Each row is a point. The points of each table are mixes of a few directions, plus a little noise. How many directions does each table use, and how many do they share? Where both have some left over, give the other angles between the two spaces (their principal angles), to ten degrees, smallest first.

First:
array([[ 0.01,  0.19, -0.07],
       [ 0.14,  0.21, -0.06],
       [-0.76, -0.44,  0.08],
       [ 0.09,  0.08, -0.02],
       [ 0.42, -0.49,  0.21],
       [-0.26,  0.07, -0.05],
       [ 0.37,  0.37, -0.10]])
Second:
array([[-0.28, -0.40, -0.39],
       [ 0.14,  0.28,  0.23],
       [-0.17,  0.09, -0.11],
       [ 0.28,  0.46,  0.41],
       [ 0.03, -0.41, -0.13]])
Directions: first 2, second 2, shared 1; angles 50

First:
array([[ 0.32, -0.09, -0.24,  0.18,  0.30,  0.20,  0.04,  0.33],
       [-0.64, -0.07,  0.09, -0.18,  0.06,  0.03,  0.45,  0.33],
       [-0.10, -0.07,  0.03, -0.39, -0.54, -0.59, -0.34, -0.31],
       [ 0.30,  0.03, -0.10,  0.22,  0.13,  0.25, -0.07,  0.15],
       [-0.23,  0.03,  0.24, -0.38, -0.35, -0.62, -0.19, -0.72],
       [-0.29,  0.13,  0.09,  0.14, -0.25,  0.47,  0.08,  0.43],
       [ 0.37,  0.00, -0.11,  0.24,  0.46,  0.18,  0.08, -0.02],
       [ 0.27,  0.05, -0.01,  0.17,  0.21,  0.09, -0.04, -0.17]])
Second:
array([[ 0.15,  0.72,  0.33, -0.89,  0.32,  0.05, -0.04, -0.01],
       [-0.14,  0.36,  0.00,  0.18, -0.10, -0.29, -0.08, -0.17],
       [ 0.05, -0.01,  0.09,  0.09, -0.43,  0.02,  0.45,  0.00],
       [ 0.14, -0.05,  0.47,  0.15, -0.19, -0.30,  0.08, -0.09],
       [ 0.05, -0.94, -0.38,  0.07,  0.25,  0.19, -0.13,  0.05],
       [-0.13, -0.24, -0.42,  0.10,  0.16,  0.04, -0.17, -0.03],
       [-0.14,  0.18, -0.09,  0.29, -0.03,  0.26, -0.12,  0.23]])
Directions: first 4, second 5, shared 1; angles 50, 70, 80

First:
array([[-0.02, -0.21,  0.46, -0.16,  0.04,  0.17,  0.01,  0.00,  0.21,
        -0.34,  0.14],
       [-0.67, -0.17, -0.58, -0.17,  0.58, -0.02, -0.65,  0.38, -0.43,
         0.07,  0.68],
       [-0.01,  0.30,  0.51, -0.28,  0.14, -0.01,  0.11, -0.31, -0.49,
         0.59, -0.01],
       [ 0.35,  0.10, -0.40,  0.39, -0.40, -0.13,  0.25, -0.02,  0.31,
        -0.07, -0.45],
       [ 0.02, -0.18,  0.74, -0.27,  0.05,  0.21,  0.08, -0.10,  0.16,
        -0.28,  0.13],
       [ 0.12, -0.08, -0.60,  0.36, -0.23, -0.10,  0.01,  0.19,  0.33,
        -0.27, -0.18],
       [-0.10,  0.10,  0.39, -0.25,  0.17,  0.05, -0.01, -0.15, -0.30,
         0.27,  0.12],
       [ 0.06,  0.06,  0.07,  0.00, -0.04, -0.01,  0.06, -0.06, -0.02,
         0.08, -0.07],
       [ 0.24,  0.09, -0.60,  0.40, -0.31, -0.16,  0.13,  0.07,  0.23,
        -0.03, -0.35]])
Second:
array([[ 0.37, -0.29, -0.31,  0.18, -0.19, -0.37,  0.14,  0.00,  0.04,
         0.18,  0.07],
       [-0.18,  0.14,  0.08, -0.15,  0.07,  0.24, -0.03,  0.01,  0.10,
         0.02, -0.07],
       [ 0.39, -0.17, -0.69,  0.32, -0.30, -0.75,  0.07,  0.04, -0.07,
        -0.05,  0.13],
       [ 0.11,  0.64, -0.15, -0.39, -0.46,  0.24,  0.48, -0.20,  0.76,
         0.25, -0.59],
       [-0.28,  0.48,  0.17, -0.20,  0.00,  0.26, -0.02, -0.07,  0.06,
        -0.21, -0.20],
       [-0.13,  0.13,  0.65, -0.10,  0.14,  0.34,  0.00, -0.11, -0.13,
        -0.10, -0.11],
       [ 0.25, -0.63,  0.63,  0.29,  0.24, -0.05, -0.07, -0.04, -0.46,
         0.04,  0.27],
       [-0.17, -0.36, -0.10,  0.01,  0.29,  0.16, -0.22,  0.18, -0.08,
         0.15,  0.28],
       [-0.52,  0.29, -0.32,  0.09,  0.25, -0.19, -0.51,  0.19, -0.46,
        -0.59,  0.28],
       [ 0.17, -0.21,  0.02, -0.05, -0.02,  0.12,  0.15, -0.02,  0.21,
         0.33, -0.03]])
Directions: first 3, second 4, shared 1; angles 30, 90

First:
array([[-0.47,  0.34,  0.11,  0.06,  0.26,  0.92,  0.02, -0.18,  0.18,
         0.32, -0.28,  0.08,  0.09,  0.20],
       [-0.44, -0.16, -0.08,  0.00,  0.67, -0.11,  0.40, -0.26, -0.47,
         0.04, -0.60,  0.22, -0.16, -0.56],
       [-0.28, -0.10, -0.06,  0.05,  0.28,  0.07,  0.34, -0.15, -0.32,
         0.20, -0.44,  0.25,  0.04, -0.13],
       [-0.40,  0.19,  0.05,  0.09,  0.13,  0.73,  0.18, -0.15,  0.01,
         0.41, -0.37,  0.22,  0.18,  0.28],
       [ 0.49,  0.12,  0.05,  0.02, -0.80,  0.10, -0.34,  0.28,  0.44,
         0.05,  0.59, -0.16,  0.23,  0.70],
       [ 0.02, -0.16, -0.06, -0.04,  0.19, -0.38,  0.09, -0.02, -0.20,
        -0.16, -0.07,  0.01, -0.13, -0.32],
       [ 0.34, -0.03,  0.00, -0.05, -0.28, -0.31, -0.23,  0.15,  0.16,
        -0.22,  0.37, -0.19, -0.04,  0.04],
       [ 0.00,  0.15,  0.07, -0.02, -0.03,  0.22, -0.19,  0.02,  0.22,
        -0.04,  0.15, -0.12, -0.02,  0.08],
       [ 0.61, -0.45, -0.18,  0.05, -0.71, -0.83,  0.21,  0.25, -0.27,
         0.03,  0.20,  0.16,  0.22,  0.34],
       [-0.15,  0.18,  0.09, -0.09,  0.41,  0.08, -0.27, -0.07,  0.17,
        -0.31,  0.11, -0.26, -0.27, -0.42],
       [ 0.31, -0.09, -0.01, -0.08, -0.11, -0.49, -0.22,  0.12,  0.08,
        -0.34,  0.34, -0.23, -0.15, -0.19]])
Second:
array([[ 0.32, -0.56,  0.15,  0.84, -0.52,  0.34,  0.02,  0.39, -0.04,
        -0.16, -0.17,  0.03, -0.08,  0.23],
       [-0.23,  0.04,  0.04,  0.09,  0.27,  0.25, -0.05, -0.15, -0.10,
        -0.25, -0.06, -0.19, -0.20, -0.35],
       [ 0.07,  0.25, -0.13, -0.80,  0.55, -0.49, -0.08,  0.01,  0.30,
         0.80, -0.20,  0.42,  0.31,  0.27],
       [-0.08,  0.16, -0.01, -0.14,  0.06,  0.24, -0.29,  0.17,  0.43,
        -0.10, -0.11,  0.23,  0.29,  0.20],
       [-0.18,  0.04,  0.02,  0.23,  0.02,  0.24,  0.13, -0.36, -0.51,
        -0.37,  0.10, -0.50, -0.38, -0.55],
       [-0.20,  0.31,  0.25,  0.19, -0.46,  0.04, -0.09, -0.13, -0.04,
         0.05, -0.05, -0.13,  0.00, -0.06],
       [ 0.16, -0.38,  0.24,  0.23, -0.07, -0.71,  0.42,  0.37,  0.15,
         0.14,  0.35,  0.21, -0.31,  0.18],
       [-0.12,  0.40, -0.38, -0.51,  0.09,  0.41, -0.28, -0.33, -0.09,
        -0.24,  0.02, -0.17,  0.32, -0.05],
       [ 0.28, -0.28, -0.15, -0.13,  0.09, -0.30,  0.23,  0.12, -0.08,
         0.12,  0.13,  0.07,  0.00,  0.18]])
Directions: first 3, second 6, shared 1; angles 40, 50
